Rows are points. Each copy is the shape, with its points in the same order, stretched, turned, moved and blurred by noise. Say if it was mirrored as well.
In the rows, zero is written as 128.

Shape (8 x 3):
[[135 143 144]
 [137  79 113]
 [100 142 216]
 [171 130  98]
 [113  97 111]
 [101 164 138]
 [186 100 108]
 [116 104 162]]
Copy 1 (8 x 3):
[[132 132 148]
 [ 97  79  99]
 [207 135 162]
 [ 73 118 142]
 [105 107  94]
 [143 166 135]
 [ 78  80 140]
 [155 106 127]]
Copy 1 is: mirrored
Copy 2 (8 x 3):
[[144 150 131]
 [120  93 102]
 [208 121 180]
 [112 147  84]
 [ 93 110 122]
 [122 150 161]
 [135 130  79]
 [155 105 140]]
Copy 2 is: only turned

Shape (9 x 4):
[[110 122 114 132]
 [157 105 110 183]
 [158 153 128  78]
 [178 138 135 118]
 [121 174 115  97]
 [ 87 101 163 101]
 [ 81  90 148 165]
 [165 148  97 134]
 [106  84 141  88]]
Copy 1 (9 x 4):
[[141 107 129 137]
 [174  61 147  88]
 [156 161 105 106]
 [171 131 129  79]
 [109 141 107 121]
 [156 151 162 165]
 [145  90 183 149]
 [151 102 107  87]
 [184 147 137 169]]
Copy 1 is: mirrored
Copy 2 (9 x 4):
[[111 138 107 149]
 [129  96  75 183]
 [187 176 101 129]
 [187 139  79 143]
 [153 179 125 155]
 [122 130 136 101]
 [ 90  81 129 153]
 [158 147  69 178]
 [117 137 106  82]]
Copy 2 is: only turned

Shape (11 x 8):
[[157  85  76  93 111  98 156 105]
 [155  97 131  95  95 133 116 116]
 [ 90 191  75 183 162  91 133 116]
 [175  82 102 143 158 114 144  73]
 [105 180  87  86 175  94 129 154]
 [161 123 185 148 102 123 143 146]
 [ 71 133 121 152 124 151 117 116]
 [ 80  88 113 143 159  93 136 148]
 [141 115 129 159 115 141 167 108]
 [133  93 180 129 106 155 169 106]
 [173 107 106 119 134 136 147 158]]
Copy 1 (11 x 8):
[[121  72  72 106  85  83 144 108]
 [140  85 129 162  98 120 127 130]
 [ 89 191  85  56 142 169  82 119]
 [167  94  59 136 116 123 119  73]
 [ 78 109 132  54 176 125 102 150]
 [183 168 140 165 121 122 160 147]
 [122 152 157 103  98 183  93 111]
 [162 125 143  68 109 131 101 112]
 [142 147 106 141 106 161 152 100]
 [167 134 150 164  99 140 168  88]
 [153  94  91 133 111 134 157 147]]
Copy 1 is: mirrored
Copy 2 (11 x 8):
[[170 133 136 134  62  97 111 158]
 [162 116 164 127 106 152 121 156]
 [134 155  70 168 154  84  88  56]
 [202  74 109 129 114  90 129 137]
 [119 198  75 118 143 112  95 107]
 [164 138 188 150 157 139 171 116]
 [100 107 113 164 139 147 121 108]
 [ 94 128 111 185 146  78 136 149]
 [159 104 142 149 112 127 164 101]
 [133  78 179 124 128 135 191 124]
 [183 152 117 149 102 137 159 142]]
Copy 2 is: only turned

Shape (13 x 9):
[[108  77  75 183  67  94 158 127  77]
 [121 126  86 152 140 132  90 149 111]
 [113 130 127 163 163 160 132 142 132]
 [ 87 103  79 155 127  83 173 151 104]
 [ 97 166 145 133 122 137  98 171 101]
 [134  76 154 102 102 102 112 161  87]
 [164  91 187 118  66  52 103 153  90]
 [132 158 133  94 118 137 133 147 145]
 [ 75 135  97 121 136 141 136 109 131]
 [103 145  84 139 147 107 147 118 129]
 [107 150 110 111 135 114 121 136  94]
 [111  54 139 155  58  78  98 200 159]
 [103 154 153 115 145 118 104 113 113]]
Copy 1 (13 x 9):
[[130  50  60 140  93 135 111 121  57]
 [124  95 126 146 117 152  70 144 129]
 [103 120 130 145 143 171 120 163 119]
 [129 112  55 148 132 126  94 153  80]
 [128 135 167 147  84 138 117 165  89]
 [ 99  94 128 121  89  62 133 146 111]
 [131  80 160 152  73  30 165 108  92]
 [158 150 144 112 112 127 138 136 131]
 [115 156  94 121 115 168 108 130 113]
 [137 145  95 147 135 151  96 120 110]
 [123 139 128 130 114 118  92 134  95]
 [146  58  98 177  51  86 151 176 150]
 [102 157 154 153 109 127 125 113 107]]
Copy 1 is: only turned
Copy 2 (13 x 9):
[[106  83  96 154 136 149 206  77  82]
 [140 131  65 135 159 152 126 129 122]
 [169 157 133 159 168 139 116 130 114]
 [ 91 137 115 135 180 134 187  90  83]
 [114 162  98 132 123 139 119 171  79]
 [ 99  84 132  98 131 135 187 176 111]
 [101  59 109 102  79  71 198 191 112]
 [126 175 143  98 119 121 142 149 137]
 [ 98 149 137 138 164 165 120  96 126]
 [116 157 112 119 176 119 130  87 119]
 [ 94 131 106  94 149 134 130 130  96]
 [ 99 127  90 185 127 131 242 178 147]
 [100 129 125 124 139 115  93 142 110]]
Copy 2 is: only turned
Copy 3 (13 x 9):
[[139 137 124 249 109 141 146 176 146]
 [ 91 149 130 154 140 148  90 148 120]
 [ 95 134 151 106 163 138 135 149 120]
 [109 182 110 185 121  90 147 173 138]
 [110 152 158 112  85 120 106 141 114]
 [127  88 117 169  81  98 126 113 149]
 [186  67 151 197  73  81 114 107 183]
 [134 152 113  88 111 127 131 107 135]
 [103 176 109 133 145 127 141 117  87]
 [123 187 119 142 155 115 130 155 107]
 [118 160 120 140 111 109 113 143  97]
 [ 96 126 137 219  95 110 124  86 221]
 [130 141 151 124 124 100 116 116  87]]
Copy 3 is: only turned

Shape (16 x 12):
[[152 177 117 120 130 136 151 162 153 115 137 124]
 [ 99 125 133 145 120  94 147  65 106 130 107  94]
 [104  93 146 133 129  76 117  61 114 136 149 140]
 [178 147 128 124 126 154 138 152  93  88 133 130]
 [163 136  71 128 115 142 144 158 170  75 157 118]
 [173 158  84 117 120 161  90 147 147 113 136 134]
 [185 160 100 163 138 141 102 170 101  93 171 138]
 [ 99  99 153 177 120 159 157  85 112 134 169 120]
 [188 171 135 117 141 120 108 170 165 124 164 109]
 [ 70 154 136  66 143  70 122 164  98 101 171 144]
 [ 95  85 134 170 121 103 146 129 104 160 114 149]
 [151 179  95 157 140 111 119 178 136  80 156 107]
 [ 83  54 165 162 132 134 123  91 130 114 101  85]
 [178 144 103 119 180 119 154 159 155  79 142 136]
 [ 80  84 114 136 169 124 143  94  91 160 139  91]
 [ 68 197 128 116 190 110 110 156 105  93 152 189]]
Copy 1 (16 x 12):
[[125 166 143 133 162 157 131 140 132 111 145 166]
 [113  92 113 153  99 125 171  94  97 153 144  91]
 [120  69 113 125 116  76 154  78  91 145 163 129]
 [138 122 128 110 151 155 128 134  96  87 103 132]
 [143 134 105 125 141 154 134 177 159  90 155 173]
 [165 146 111 127 144 130  89 142 151 104 116 174]
 [164 119 136 133 171 135  87 182  80  96 124 164]
 [102  29 137 144 144 163 147 110 108 156 143 160]
 [152 159 172 109 160 131  91 138 129 104 163 173]
 [ 40 141 114 109 105  89 132 142  44 116 156 161]
 [ 95  68 144 128 166 102 168 139 116 175 114 125]
 [134 153 156 158 141 140 111 188  96  95 148 150]
 [ 86  20 149 137  84 110 157 120 149 125 123  85]
 [127 147 115 134 182 127 120 144 124  56 157 144]
 [ 75  62  97 139 124 119 115 134 110 169 165  89]
 [ 50 142 112 175 157  78 107 122  53  91 120 180]]
Copy 1 is: only turned
Copy 2 (16 x 12):
[[143 165 118 129 153 150 172 143  92  82 133 114]
 [111 127 169 125 129 114 116  84 143 155 112  60]
 [117 140 185  99 131 104  82  76 168 151 134 119]
 [168 128 164 135 149 125 165 127  77  96 111 134]
 [143 148 125 121 141 183 143  98  91  44 133 118]
 [179 162  99 117 137 151 132 124  63  88 137 132]
 [188 146 138 153 127 125 157 125  67  71 164 137]
 [112 138 195 168 139 174 120  90 133 164 116 125]
 [178 190 128 111 150 133 139 162  93  66 159 110]
 [ 59 132 156  87 134  92 142 167 119 109 155 140]
 [128  99 155 156 129 139 131 111 171 151 108 134]
 [151 152 131 154 113 130 154 136  85  51 166 105]
 [114 107 180 175 119 141  72 105 152 129  73 104]
 [155 149 129 133 185 120 145 108 113  32 131 133]
 [102  92 169 153 173 143  85 104 138 156 137  98]
 [ 76 163 104 154 154  76 144 135  88  98 160 180]]
Copy 2 is: only turned
Copy 3 (16 x 12):
[[151 190 135 121 147 152 155 152 135 108 139  94]
 [131 123 111 107 154  80  86  79 125 127 103 103]
 [146 105 118 122 126  90  89  80 157 156 134 127]
 [154 169 164 131 131 149 141 114 120  72 131 141]
 [128 196 104 131 124 127 148 141 154  58 183 117]
 [146 187 146 112 109 150 100 169 115  93 167 135]
 [165 196 151 170 136 145 118 126 124  86 171 169]
 [110 117  97 153 141 145 102  48 136 148 139 105]
 [157 222 157 127 139 156 128 175 173 120 139 126]
 [128 162 185  88 177  92 191 131 148 164 177 128]
 [118  94  94 154 137  97 137 103 117 151  94 147]
 [145 209 133 150 180 130 138 155 144  87 167 129]
 [ 82  73  99 120 164 109  76  93 173 116 101 132]
 [182 176 114 120 148 156 162 149 171  84 153 136]
 [108 131  83  90 172 113 110  60 130 156 120 173]
 [179 129 157 112 213 143 157 154 110 165 191 127]]
Copy 3 is: mirrored

Shape (17 x 12):
[[149 136 139 187 146 162 133 134  80 121 126 132]
 [142 129 196 138 102 157 188 139 138 117 141 140]
 [ 87 132 108 172  74  98 175 109  95  75 192 114]
 [121 108 125 125 122 120 105 126 117  92 115  71]
 [138 104 122  85 164 156 127  72 165 147 121 155]
 [ 88 147 124 162  90 140 150  95 101 103 110 139]
 [122 126 135 122 175  93  98 109  86 159 149 161]
 [ 93 143 106 118 125  83 175 125 137 112 129  86]
 [144 121 142 132  94  97  95  73 105 147 110 141]
 [ 75 113 109 150  89 107 173 134 161 158 142 120]
 [ 97 101 129 172 139  94 160  99 105 143 174 121]
 [ 88 140 131  92 169 175 103 159 156 118 138  67]
 [172 143 123 104 135 132  95 109 142  75 141 144]
 [144  91 162  89 124 161 143 148  83 107 118 107]
 [133 153 165 149 112 127 120  80 150 106 206 107]
 [111 150 187 124 176 169 164 152 128 160 147  90]
 [ 81 100 143  93 145 112 128 116 172  97 111 117]]
Copy 1 (17 x 12):
[[ 96 135 114 173 112 162 151  89 103  84 114 145]
 [165 130 151 162 122 191 127 129 153  85 161 142]
 [133 103 101 142  76 146 191  53 170 126 185  98]
 [ 92  75 109 110  92 133 120 124 130 104 143 104]
 [137 127 137 103 126 143 100 132 149 161 108 197]
 [117 127 159 141  73 130 143  49 147  97 141 134]
 [ 84 110 133 141 165 134 153 104  97 163 152 160]
 [120 115 120 111 126 113 153 113 175 116 179 117]
 [144  72 151 135 131 129 120  72 105 137 143 135]
 [146 129 145 113 109 124 147 109 180 154 147  89]
 [116 106 115 133 141 158 189  70 162 155 147 114]
 [ 55 150 112 124  85 145  76 178 160 133 141 131]
 [119  84 113 154  91 123 118 158 118 121 157 185]
 [113 104 128  89 108 190 110 135 104  75 157 137]
 [123  91 101 195 108 161 129  94 184 170 166 137]
 [ 81 164 116 142 165 184 107 134 169 106 148 135]
 [103  80 165  94  99 130 126 156 176 123 156 135]]
Copy 1 is: only turned
Copy 2 (17 x 12):
[[176 173  98 146 129 174 139 106 134 131 121 164]
 [193 111 144 105 134 159 160  93 212 142  78 150]
 [106 111 127 143 238 119 165  38 138 133 129 190]
 [119 121 138 127 126 118 115  85  79  91  92 117]
 [152 113 131  26 139 140  95 143 140 108 173 104]
 [135 129 126  99 173 143  86  74 143 122  98 191]
 [147 163 149 140 186 139 109 194 119 116 177 148]
 [ 88 120 135  87 195 104 133 100 126 157  79 115]
 [163  97 130 131 159 122  51 129 123 112 148 152]
 [ 70  78 141 101 191 176 110  93 166 171 101 132]
 [141 134 136 138 232 176 129 105 116 147 147 132]
 [ 92 164 196  79  80 148 156  95 108 116 106 123]
 [145 147 111 101 113  72 122 117 148  77 172 136]
 [175 105 146 116 118 155 163 135 113  80  74 154]
 [162 128 171 123 153 115 148  40 162 139 181 142]
 [170 172 195  94 122 185 177 114 137 172  87 125]
 [ 98 132 157  65 155 122  91 110 144  79  96 101]]
Copy 2 is: only turned
Copy 3 (17 x 12):
[[141 122 146 149  87 124 127  71 140 128 165  89]
 [105 127 167  83 137 140 175 124 147 174 148 122]
 [104 152 104 108 114  92 178  70 123 133  68 102]
 [152 118 112 102 121 135  98 137 118 112  94  72]
 [126  51 112  67 148 163 115  90 159 125 146 129]
 [ 81 138 139 124 119 133 115  61 147 127 112 112]
 [121  92 101 126 164  67 117  88 122 123 178 107]
 [147 142 107 120 163  96 120 133 125 133  67 153]
 [ 95  87 118  88 127  91  87  97 150 146 139  59]
 [103 133 101 155 172 110 148  99 188 141  93 118]
 [136 118 115 135 162  81 158  62 143 137 115  94]
 [183 149  91  99 147 164 110 148 144  82 124 126]
 [125  75 125  57  82 129 120 136 125 103 131 104]
 [131 117 108  96 132 165 134 137  86 177 147  96]
 [151 131 134  24 110  97 159  94 168 107 108  81]
 [183 158 141 106 174 131 141 122 146 137 160 143]
 [113  98 138  91 181 158 114 154 127  97  98 121]]
Copy 3 is: only turned
Copy 4 (17 x 12):
[[104 103 141 193 108 127 145  67  96 123 142 154]
 [158 130 173 139 114 101 130 102  98 152  97 101]
 [162 121  71 110 118  61 171  39 115  89 207  80]
 [140 162  82 112 114 158 150 109  96 127 157 102]
 [105 127 128 119 124 152 117 146 184 163  70 152]
 [121 156 102 161  98  76 101  86 123 102 175 114]
 [ 90 108  76 158 148 102 144 124 117 198 144 174]
 [166 173  67  82 172  96 157 110 119 106 144 119]
 [143 126  55 199  89 120 114 128 124 184 138 108]
 [128 119  87 124 187  73 147 134 113  97 134  86]
 [107 103  74 131 139  76 198 101 115 126 150 128]
 [ 83 193 174  71 183 171 142 123 114 130 138 113]
 [174 126 122 128 109 171 110 106 152 172 139 126]
 [122 135 117 111 104 152 116  66  71 156 105 119]
 [155 150 150 140 104 131 188  99 150 168 160  70]
 [ 87 175 196 121 170 120 169 110  93 156  95 134]
 [128 170  98  59 139 117 124 180 120 139 137 123]]
Copy 4 is: mirrored

Shape (15 x 12):
[[136 110  88  98 118 134  90 148 177 148 128  89]
 [114 128 103 167 128 122 158 107 129 124 145 106]
 [112  92  86 108 128 150 122 121 117 144 151 130]
 [108 120  95 191 109 153 161 151 121 192 139 119]
 [198  90 153 145 232 147 100 165 135 104 139 126]
 [217 110  91  93 133 155 109 131 109 141 124  70]
 [108 181 134 110 134 146  95 119 104 105 102 133]
 [125  95 162 197 112 139 106 127 135 114 122 146]
 [129 109 114 112 105  87 200 140 121 165 155 139]
 [122  99 182 104 119 145 175 116 186 133 152 132]
 [112 113 229  95 129 132 101 122 113 108 140  80]
 [107 146  94  99 126 142 111 149 102 106 102  98]
 [117 109  96 120 128 146 155 139 146 120  90 121]
 [110 101 182 145 219 119  98 116 125 162  89 136]
 [118  99  89 123 100 143 148 141 143 105 158 116]]
Copy 1 (15 x 12):
[[ 78 174  62  87 116 133 145 137 181 124 114 110]
 [115 144 152 148 160 110 142 150 147 122 148 107]
 [118 118  79 145 140 120 162 173 146 124 163  94]
 [ 87 116 185 152  98 125 135 160 129 159 169  83]
 [200 159 119  30 135 163 151 133 187 146 159  81]
 [ 95 187  87  89 164 167 191  88 159 152 147  62]
 [133 153 101 124 167 156 123 112  55 116 130 139]
 [160 105 155 132 150 163  93 161 140 138 113  68]
 [ 83  49 115 133 166  79 118 104 164 120 169 115]
 [123  67 101 124 147 163 125 119 212  76 123 138]
 [139 126  93  86 191 199  59 113 119  39 148 119]
 [ 98 159  94 107 153 111 156 130  69 101 137 101]
 [ 99 108 115 108 144 116 190 151 138 116 107 102]
 [167 107 117  45 171 202  94 194 139 146 140 159]
 [108 127  97 149 132  85 166 141 161  93 139  74]]
Copy 1 is: only turned
Copy 2 (15 x 12):
[[121 136 117 128 114  96 134 120 168 144  90 161]
 [139 146 129 158 132 127 165 112 105 109 115 109]
 [131 125 125 141 101 114 157  82 146 146 141 131]
 [ 87 117 137 171 170 132 175  97 117 146 114 111]
 [189  92 156  49 187 138 130 127 142 115 173 150]
 [168  82  80  97 130 141 105  73 149 135  89 165]
 [113 153 104 131  96 156  97 143 133 133 158 150]
 [103 102 174 134 136 141 179 140 116  84 143 158]
 [132 159 170 124 104 151 162  66 104 147  82 112]
 [116 184 177 116 122 149 180  77 160  91 119 165]
 [ 95 147 140  62  98 180 137 135 180  75 129 135]
 [110 146  94 122 102 115  90 112 129 134 136 129]
 [116 155 123 122 126 101 133  87 111 127 139 156]
 [121 141 133  46 148 165 183 171 136 139 190 149]
 [131 139 152 154 108  94 140  73 130 111 112 128]]
Copy 2 is: mirrored
Copy 3 (15 x 12):
[[148 135  63 115 149 179  96 132 147 143 152 157]
 [157 132 119 184 133 150 168 132 145 133 129 146]
 [156 160 102 174 123 165  89 123 128 146 122 164]
 [117 142  72 208 157 169 141 164 188 154 105 151]
 [172 145 145  88 123 131 114 164  99  59  69  60]
 [190 163  50 105  77 164 107 186 102 147 134 151]
 [155 123 110 135 103  76 129  77 121 151 139 126]
 [125 108 169 152 151 162 150 114 184 162  95  86]
 [ 98 167 119 194 160 163 156 172 113 147 126 181]
 [ 78 141 134 154 150 200 164 105 126 120  68 143]
 [126 159 145 125 139 157 146  69 104 176 127  57]
 [161 120  83 160 113 112 105 114  95 157 148 136]
 [130  97  94 169 140 154 130 139 107 142  84 158]
 [154 142 142 116 206 111 140  99 131 139  46  81]
 [132 131 114 183 113 180 116 133 124 130 137 156]]
Copy 3 is: only turned

Shape (16 x 12):
[[141 139 135 121 146 149  70 164 129  84 138 156]
 [129 136 111 125  93 133 165 137 118 118 137 119]
 [168 139 174 133  86 140 153 130 187  75  74 130]
 [153 171 164 131 126 136 133 119  97  77 167 154]
 [ 77 119 148 144 102 169 134  89 139  97 137 181]
 [171 132 141  98 112 132 142 151 126 150 136 177]
 [104 128 133 131 138 133 105 136  88  90 136 198]
 [114 148 182 165 107 176  73 124 120 142 192 125]
 [111 119 170 137  53 115 165 140  78 118 152 154]
 [ 83 174 204 161 119  87 123 159 133 173 168 158]
 [127 126 212  73 142 123 124 181 124 145 116 103]
 [146 140 134 155  89 154 100  75 125 132 108 134]
 [133 188 164  82  83 129  98 153 115 158 186 105]
 [142 196 130 171 105 185 112 129 117  73 102 184]
 [141 150 121 120 110 138 138 158  84  91 168 158]
 [149 113 172 115  96 142 186 148 146 174  72  95]]
Copy 1 (16 x 12):
[[123  92 143 168 131 156 113 173 141 151 133  81]
 [125 132 105  94 122 139 137 137 143 119 114 127]
 [153  81  91  99 216 184 163 117 160 122  96 149]
 [175 136 137 134 122 167 131 192 130 115 103 129]
 [122 108  90 175 126 133  99 155 189 127 100 169]
 [127 105  88 117 134 156 164 180 136 123 174 149]
 [108 118 154 181 109 149 104 176 158 111 139 125]
 [170 117  87 172  58 152  93 152 126 202 117 131]
 [142 118 120  97  69 173 133 131 160 115 118 181]
 [174 161 128 133  72 141 147 133 178 210 182 172]
 [117 101 166  77 145 166 120 160 144 188 156 159]
 [152 109  59 159 141 145  97 100 116 110 126 133]
 [190 132  85  71  87 153 111 156 153 187 157 125]
 [149 147  84 179 164 202 131 156 161 123 117 101]
 [134 133 133 124  93 164 137 188 140 114 119 110]
 [103 115  92  65 174 168 156 111 128 146 145 185]]
Copy 1 is: mirrored
Copy 2 (16 x 12):
[[155 139 188  88 170 122 116 113  86 106 128 119]
 [112 134 119 126 120 136 129 169 138 132 164 115]
 [143 127 151 106  83 116  96 165 147  96 127 181]
 [169 101 167 126 110 113 152 101 102 120 157 117]
 [120 143 142 137 149 135 142 103 114 129 182 200]
 [144 134 151 100 143  92 125 158 129 177 160 114]
 [123 139 165 101 173 101 178  90  83 112 149 142]
 [144 141 161 142 140 145  82  37  97 159 166 134]
 [ 80 142 141 104  98 112 132 115 111 129 202 127]
 [152 208 150  94 128 149 133  47 167 181 163 126]
 [126 144 147  41  99 171 107 138  96 184 106 125]
 [136 119 109 166 121  93 119  84  90 127 126 166]
 [175 177 133 108 100 149  81 120  71 171 153  81]
 [131 139 192 181 140  89 149  88 109  92 125 156]
 [128 126 170 116 141 116 146 143 104 119 173  92]
 [ 84 129  95 110  85 146 109 178 162 193 120 144]]
Copy 2 is: only turned

Shape (17 x 12):
[[ 82 103 145  90 153 118 148 102 151 168 129  97]
 [153 139 111 135 111 160  97 135 118 129 111 107]
 [129 107 170 146 143 139  99 150 136 143 120 152]
 [105 114 136  92 146  92 160  87 141  99 172 134]
 [ 77 169 105 104 123 146 143 164 130 142 174 158]
 [140 171 164 127 102 139  77 100 106 141 166  92]
 [119 101 136  92 101 116 129 135 153 131 165 107]
 [143 187 123 114 116  77 117 120 170 138 175 130]
 [ 87 105 162 109 124  96  80 159 163 115 104 127]
 [159 140 177 157 109 129 167 109  94  85 100 164]
 [117 155 183 108 139 137  96 131 160 118  87 161]
 [122 107 177  87 171 115 110 148 163  92 151 137]
 [ 98 133 105 140 137 153 165 110 162  99 153 175]
 [119 111 126 134  92 157 172 147  90 168 108 135]
 [146 180 162 151  99 115 141 141  97 119 147 112]
 [136 146 135 148 121  79 165 132 101 113 106 150]
 [ 80 137 168 135 138 149 150 141 155 111  90 118]]
Copy 1 (17 x 12):
[[196  77 117  42 161 100 153 155  92 164 163 179]
 [147 152 138 146 103 140 141 118  92 161 115 120]
 [154 121  83 170 155 149 135 171  61 111 148 143]
 [202  88 118  96 183  96 106  96 155 114 159 149]
 [148 105 107 126 150 178 179  38 117  96 165 177]
 [180 161 162 153 168 119 159 137  73 110 148 132]
 [168  99 148 109 124  92 129 125  95 123 168 167]
 [154 187 101 131 153  71 143  97 153 110 171 167]
 [205 119  88 129 132 104 148 186  77  96  96 173]
 [101 126 106 194 218 148  95 130 152 113  82 121]
 [166 158  66 141 195 154 109 175  79 114 100 191]
 [228 101  93 151 170 125 100 145 104 125 148 196]
 [143 114  72 111 175 140 103  25 115  96 151 132]
 [ 74  78 141 121 134 167 165 123 105 153 134 135]
 [131 138 134 196 186 113 169 102 140 119 112 143]
 [116 128  97 159 169 118 149 128 191 128  90 126]
 [173  92  70 119 197 117 150 114  78 136  87 182]]
Copy 1 is: mirrored
Copy 2 (17 x 12):
[[121 176 140 112  91  83  91 161 161 143 150  93]
 [109 114 124 144 145 133 143 110 102 161 137 125]
 [125 140 129 161 154 104 140 135 129 123  84 119]
 [132 151 102  86  81 118  64 126 158 120 102 129]
 [142 165 193 149  85 127 114  89 168 141  96 152]
 [ 96 155 136  81 146 110 160 122  71 189 114 134]
 [140 145 106 128  65 110 115 142 153 157 103 136]
 [137 187 115  98  56 145 143 100 109 149  94 106]
 [144 154 103 179 121  88  77 124 150 173  82  97]
 [101  78 141 106 130 162 112 113  89 108  65 121]
 [ 82 152 136 140 136 124 128 103 123 156  66  74]
 [137 156  88 121 125 136  93 140 182 142  71 107]
 [141 108 144 128  94 111 103  60 169 101  99 132]
 [108 106 182 166  94 124 132 148 121 118 118 144]
 [147 127 159  91 110 168 143 123  88 156  88 132]
 [144 118 141 133  95 163  86 127  94 114  90 113]
 [142 118 168 129 129 109  93 109 164 163 108  79]]
Copy 2 is: only turned
Copy 3 (17 x 12):
[[ 93 136 103 117 120 144 153  81 109 100 104  69]
 [136 164 134 159 122 122  89 127 107 149 138 164]
 [151 147 130 159 120  96 146 117 125  86 128 106]
 [144  83 112 126 117 170 179  72 149 130 120  96]
 [ 98  60 103  94 119  90 152 132 167 131  84 146]
 [161 119 142 176 136 116 136 111  85 163  60 167]
 [142 105 102 154  92 130 120  81 124 138 119  94]
 [146  44 141 154  93 153 174 156  95 198 116 138]
 [118 134 125 160  82  98 180  64  97 121 172  96]
 [194 125  93 140 146 133 128 124 104  75 150 177]
 [131 133 131 146  71 107 200 106  92  97 129 154]
 [153 108 162 139  73 131 179  45 143  95 138  93]
 [153 100  91  86 117 135 185 129 177 138 117 121]
 [117 143  59 134 157 103  60 143 121  72 121 138]
 [175  85 124 136 154 112 110 127  81 127 115 172]
 [141  95 107 138 155 142 124 139 101 108 183 151]
 [136 144 102  75 115  99 171  77  93  84 141 114]]
Copy 3 is: mirrored
Copy 4 (17 x 12):
[[ 63 160 149 136 122 140 178 150 111 131  86 151]
 [128  86 150  82 153 167  81 181 113 166 131 157]
 [ 90 154 106  97 108 108  81 179 152 112 129 148]
 [ 79 136 111 151 106 146 176  80 150 142  84  93]
 [102 155  71 185 164 207 156 114  97  99 192 112]
 [128 117 144 135  92 194  77 149 157 213 123 182]
 [ 83 126 104 151 164 159 143 123 136 156  80 146]
 [141 137 130 186 134 115 143 105 150 206 149 106]
 [ 99 180 108 131 129  90  81 149  61 160  94 139]
 [148  59 118 109  54  98 102 112 168  91 140 142]
 [ 95 112 136 147  85  67  75 160  92 136 154 122]
 [ 32 150  96 115 122  99 101 105 150 165 118 119]
 [102  93  68 146 131 157 182 133 121  94 137  55]
 [133 104 126 128 144 172 142 167 127  52 136 182]
 [164 102 111 136 100 154 102  93 153 161 166 195]
 [167 131 127 121  89  99 121  92 129 103 146 138]
 [102  99  92 120 106 109 139 146  60 122 150 163]]
Copy 4 is: mirrored
